Every row gives one point. Each copy is the shape, with its points in the same order, turned, moved and blurred by noise. Is it also mirrored, or only turned?
In the rows, zero is written as 128.

Shape (8 x 2)
[[ 87 113]
 [122 191]
 [ 97  98]
 [101 150]
 [174 123]
 [ 90 159]
 [138 117]
 [123 146]]
Copy 1 (8 x 2)
[[ 95 160]
 [185 162]
 [ 90 137]
 [138 154]
 [147  82]
 [128 172]
 [121 116]
 [139 144]]
Copy 1 is: only turned
Copy 2 (8 x 2)
[[ 79  95]
 [ 74 180]
 [ 96  85]
 [ 81 138]
 [153 145]
 [ 65 139]
 [124 118]
 [100 141]]
Copy 2 is: only turned

Shape (9 x 3)
[[170  33  97]
 [181 150 125]
 [152 143 112]
 [131 110 115]
 [182 148 108]
 [106 141 188]
 [126 146 137]
 [112 134 104]
 [116 149 124]]
Copy 1 (9 x 3)
[[138 102  20]
 [112 183 106]
 [142 157 116]
 [138 121 101]
 [142 170 101]
 [ 84 112 164]
 [120 138 134]
 [156 128 135]
 [133 136 143]]
Copy 1 is: mirrored
Copy 2 (9 x 3)
[[186  84  42]
 [172 120 161]
 [153 140 139]
 [135 126 106]
 [184 134 143]
 [ 74  97 160]
 [112 136 141]
 [118 157 112]
 [110 151 137]]
Copy 2 is: only turned
Copy 3 (9 x 3)
[[162  42 197]
 [188 121 111]
 [154 116 113]
 [134 103 144]
 [179 109 105]
 [134 189 155]
 [134 148 124]
 [113 117 119]
 [120 143 118]]
Copy 3 is: only turned

Shape (9 x 6)
[[ 63  96 110  87 128 119]
 [103 135 116 152 145  88]
 [142 108 130 162 139 133]
 [209 176 127 138 172 190]
 [ 96 142 127 128  86 107]
 [150 117 132 119 124  92]
 [164 168 144 120 167 191]
 [157 151 178 143 154 143]
 [ 77 141 119  77 140 108]]
Copy 1 (9 x 6)
[[ 97  56 136 113  87 134]
 [ 98 113 158 157 140 124]
 [154 114 120 161 137 113]
 [198 147  78  98 206 145]
 [103 135 138 130  84 134]
 [144 123 162 121 120  99]
 [181 123  91 101 178 174]
 [188 135 140 141 151 164]
 [ 94  84 160  91 114 155]]
Copy 1 is: only turned
Copy 2 (9 x 6)
[[152 161 193 112 118 142]
 [161 148 137 167 136  99]
 [127  96 127 162 149 126]
 [109  98  25 120 177 156]
 [129 142 145 138  84 100]
 [124 119 137 124 150  83]
 [100 131  59 123 159 171]
 [ 82 133  89 158 163 126]
 [146 188 155 106 124 127]]
Copy 2 is: mirrored
Copy 3 (9 x 6)
[[ 53  76 107 137 131 134]
 [112 106 123 177 178 126]
 [136 131 144 143 152 164]
 [196 188 110  77 158 127]
 [ 89 125 132 180 119 111]
 [141  92 149 148 134 121]
 [146 179 116  75 157 119]
 [141 157 166 109 168 117]
 [ 71  89 103 132 145  91]]
Copy 3 is: only turned
Copy 4 (9 x 6)
[[ 97  62 165 101  91 133]
 [124  89 120 171 108 114]
 [120 124 108 148 136 159]
 [194 202 148 154 169 164]
 [ 98 122 132 144  66 122]
 [112 128  96 135 126 109]
 [160 181 180 145 154 155]
 [117 172 152 177 160 137]
 [110  89 178 121  92  95]]
Copy 4 is: mirrored

Shape (13 x 8)
[[157 111 110 111 135 117 141 116]
 [102 104 186 139 150 141 156 119]
 [156 106 111 152 116 148 118  99]
 [107 135 163 180 158 168 128 152]
 [ 90 142 152 156 120 142 150 135]
 [115 114 100 174 170  94 100  59]
 [109 162 102 162 157  87  60  66]
 [185 164 127 112 141 115  55 102]
 [ 73  93 172 167 161 152 154 149]
 [142 107  89  77 127 165 107  85]
 [168 173 118 126 148 145 128  71]
 [122 163 123 145 178 125 141 150]
 [ 77 101 181 153 101 145 148 162]]
Copy 1 (13 x 8)
[[134 101 124 134 143  92 123 103]
 [146 116 153 126 156 158 183 142]
 [125 100 111 176 145 130 119  99]
 [133 159 127 144 143 176 137 160]
 [133 130 146 147 107 147 147 166]
 [186  66 141 167 174 145  75 144]
 [192  94 169 162 139 155  37 126]
 [156 146 163 151 138 127  57  51]
 [132 117 137 115 148 182 172 182]
 [167  82  99 133 106 118 124  64]
 [189 141 137 179 137 103 113  80]
 [156 160 132 124 133 119 109 159]
 [ 90 113 153 131 107 177 180 172]]
Copy 1 is: mirrored
Copy 2 (13 x 8)
[[117 118 162  89 104 118 145 110]
 [ 53 113 147 149 117 115 123 156]
 [128  81 139 121 120 128 156  99]
 [106 116 135 175 160 128 130 170]
 [102 133 113 160 110 120 129 156]
 [115  95 129 120 149  36 157  82]
 [142 108  85 106 161  36 118  87]
 [152  84 116  53 163 115  95 107]
 [ 62 135 156 193 134 116 130 155]
 [ 95 117 122  71 132 153 165  71]
 [121  86 104  65 140 107 168 144]
 [128 153 144 115 153  99 140 168]
 [ 81 132 133 193  93 142 103 145]]
Copy 2 is: mirrored

Shape (15 x 11)
[[145 143 165 132 132 178 128 113 160 148 121]
 [ 97 136 134  86 169  87 207 130 143 107 174]
 [175 153  94  68 137 143  95 114 163 127 133]
 [128 119 122  92 119 122 143 102 116 128  94]
 [ 81  93 151 134 126 125 129 153 122  92 117]
 [108  67 127 138 138  84 105  87 155 103 116]
 [136 106 101  94 116 118 122 117 132 101 146]
 [126 150 146 142 112  70 147 156 131 151 124]
 [142  69 167 151 164 125 132 113  64 110 160]
 [132 122  71 138 104 143 136  94 132 102  87]
 [ 87 122  55 102  81 104  89 172 107 208 153]
 [154  68 108 165 122 140 149 117 146 182 128]
 [127 181 148 159 150 142  74  84 166 160 104]
 [163 102 120 161 173 181  97 101 155 132  55]
 [158  92 126  87  83 147 113 101 178 162  56]]
Copy 1 (15 x 11)
[[144 110 160 109 128 163 138 126 166 149 115]
 [138 149 136 111 128  70 186 110 128 121 216]
 [199 147 103 102 111 151 114  80 129 111 120]
 [139 117 106 112 132 136 162 122  86 122 123]
 [139  94 126 159 142  99 152 181 129  99 143]
 [143  43 105 152 116  95 122 116 100 125 150]
 [171 131 103 139 107 122 129 128  98 116 153]
 [127 141 144 139 129  59 151 130 116 158 105]
 [142  91 147 119 176 114  96 182  90 164 186]
 [144 114 105 183 135 169 156 103  87 124 116]
 [ 92 194  39 149  91  96  93 148 128 123  92]
 [125 101  88 155 128 140 126 126 140 215 132]
 [117  96 174 124 131 142  96  74 157 122  77]
 [164  56 118 144 187 181 121 101 146 141  91]
 [166  76  79 106  91 169 169 113 121 150  65]]
Copy 1 is: only turned
Copy 2 (15 x 11)
[[121 111 103 159 140 139 135 144 169 154 125]
 [ 96 121 217  93 161  99 185 145 176  95 106]
 [161  77 116  87 145 185 158 113 160 129 136]
 [140  97 133 117 115 117 160 146 115 102 134]
 [ 87 116 172 134 104 107  96 132 136  94 149]
 [135  69 156 138 151  81 115 103 137  82 182]
 [142  92 165 109 119 145 153 120 151  95 167]
 [153 143 176  99 128  80 121 138 141 159 133]
 [126  99 218 203 141 138 127 146 110 110 154]
 [155 117 112 134  90 118 162  85 131  84 146]
 [112 115 169  52  81 130 163  93  94 197 208]
 [143  74 153 176  98  91 167  99 150 173 159]
 [135 130  74 141 190 127 114 101 131 160 140]
 [140  62  82 189 124 132 113  77 125 126 105]
 [160  44  67 115  88 105 138 148 146 134 151]]
Copy 2 is: mirrored

Shape (18 x 12)
[[124  99 126 143 141 100 153 133 119 124 127  86]
 [104 113 123 138 158 146 170 148 142 151 179 165]
 [108 157  85 159  90 134 118  76  95 159 208 139]
 [117 104 111 145 153 131  39  72  72 113 183 102]
 [165 151  85 150 136 115 182 119  70 105  63 137]
 [113 105 146 110 137  59 108 150 113 117 128 142]
 [145  64  55 130 155 165 172 118 127 174 116 187]
 [141  86 157  95 113 110 110 137 107 128  92 145]
 [155 193  65 161 138 108 129 144 118  97 168 157]
 [115 131 109 210 138 127 122 146 107 191  55 124]
 [134 116 113 178  94 155 148 100 184 136  95 137]
 [177 114 114 132 148 112 142 123 119 151 119 127]
 [163 121 159 166  86 137 114  95 123 136 201  88]
 [147 160  89 156 141 139 121 161 109 170 152 187]
 [196  76 142 167  87 115 144 150  73 162 120 130]
 [123 123 133 100 125 100 107  89 114 142 131 108]
 [109 105 144 117 113 188 115 120 147 179 107 108]
 [132 151  76 112 107 147 162 177 132 145 155  99]]
Copy 1 (18 x 12)
[[120 127 130  84 149  92 144 112  83 135  87 127]
 [125 145 188 112 180 168 139 177 100 128 115 135]
 [162 125 172 158 117 166  61 120  92 175 142 136]
 [138 187 141 155 103 116  58  77 126 128  67 132]
 [156  92  59  89 123 137 171 142 131 131 106 183]
 [119 146 131  62 141  95 114 121 129  99 130 110]
 [151  87 121 132 236 170 122 154 131 105  74 166]
 [108 141  94 102 177 109 144 102 149  97 132 104]
 [162 109 142  90  64 175 114 179 126 144 101 130]
 [197 128  79 135 173  76 145 182 102 147 110 118]
 [149  73 125 168 155 120 177 135  93 122 119 105]
 [161 116 119  94 162 136 151 115 128 129  87 120]
 [148 157 151 139 120 158 133  64  64 153 117  67]
 [174 138 132 112 154 173 111 195 138 137 128 115]
 [166 136  54  91 183 158 133  99  82 128 116  84]
 [130 133 142 113 142 103 114  72 146 143 115 123]
 [116 142 133 174 203 112 161 121 132 158 114 102]
 [ 98 105 139  95 152 167 138 167 119 200 108 102]]
Copy 1 is: mirrored
Copy 2 (18 x 12)
[[132 138 117 140 153 132 124 148 128 175 163 131]
 [ 71  74 148 128 120 152 130 136 150 152 120 144]
 [159  65 152 150 108  69 157 142 195 126 132 181]
 [152  99 106 106 119  30 122  94 126 114 188 178]
 [140 194  89 192 136 132 147 120 151 141  84 128]
 [118 147 153 108 159 124 162 147  92 117 159 126]
 [ 70 128 113 121 160 152  79 127 197 121  72 172]
 [150 154 130  99 153 162 122 126 107  91 142 131]
 [116  93 135 192 134  63 165 135 125 133  74 116]
 [157 184 178 128 143 127 110  87 143 202  83 163]
 [155 130 177 163 132 140  57 134 178 142 112 109]
 [131 129 113 135 180 134 129 109 149 137 117 122]
 [192  49 141 168 149 116 120 115 151 135 185 147]
 [114  88 160 138 140 114 156 101 138 131  55 157]
 [173 131 131 166 201 178 128 100 129 125 130 189]
 [160 130 124  96 141 105 141 137 153 121 164 118]
 [173 103 139  76 111 160  73 121 157 150 125 135]
 [150  77 109 136 138 136 133 183 133 173  77 133]]
Copy 2 is: mirrored
Copy 3 (18 x 12)
[[105 117 137 159 109 122  91 137 150 149 103 106]
 [100 134 108 126  89 140 110 104 124 179 187 102]
 [130 148  79 114 189  85  80  82 110 143 156  54]
 [ 70 163 155 111 176 102  65 102  62  86 110  82]
 [146  60 114 195 151  95 144 130 105 156 101 153]
 [112 143 154 104  88 109 150 118 143 124  97 116]
 [102  49 119 128 128 168 101  63 116 163 189 134]
 [125 131 135 112 109 160 134 107 127 131  77 155]
 [169 146 129 169 138  59 135 106 102 136 188 109]
 [ 91  96 117 134 160  74  82 113 165 175 123 204]
 [153 113 146 126 177 157  77 132 147 203 150 146]
 [139  91 122 140 108 125  88 123 122 128 130 136]
 [151 178 110 132 135 121  28 118 108 151 101  77]
 [137 132  94 123 119  86 113  73 104 142 188 154]
 [157  95 109 138  94 117  60  64 122 159  64 149]
 [118 134 116 109 143 134 108 135 135 105 100 100]
 [ 98 148  97 120 158 190  72 116 151 148 131 158]
 [138 149  91 196 129 138 110  94 168 129 168 114]]
Copy 3 is: only turned
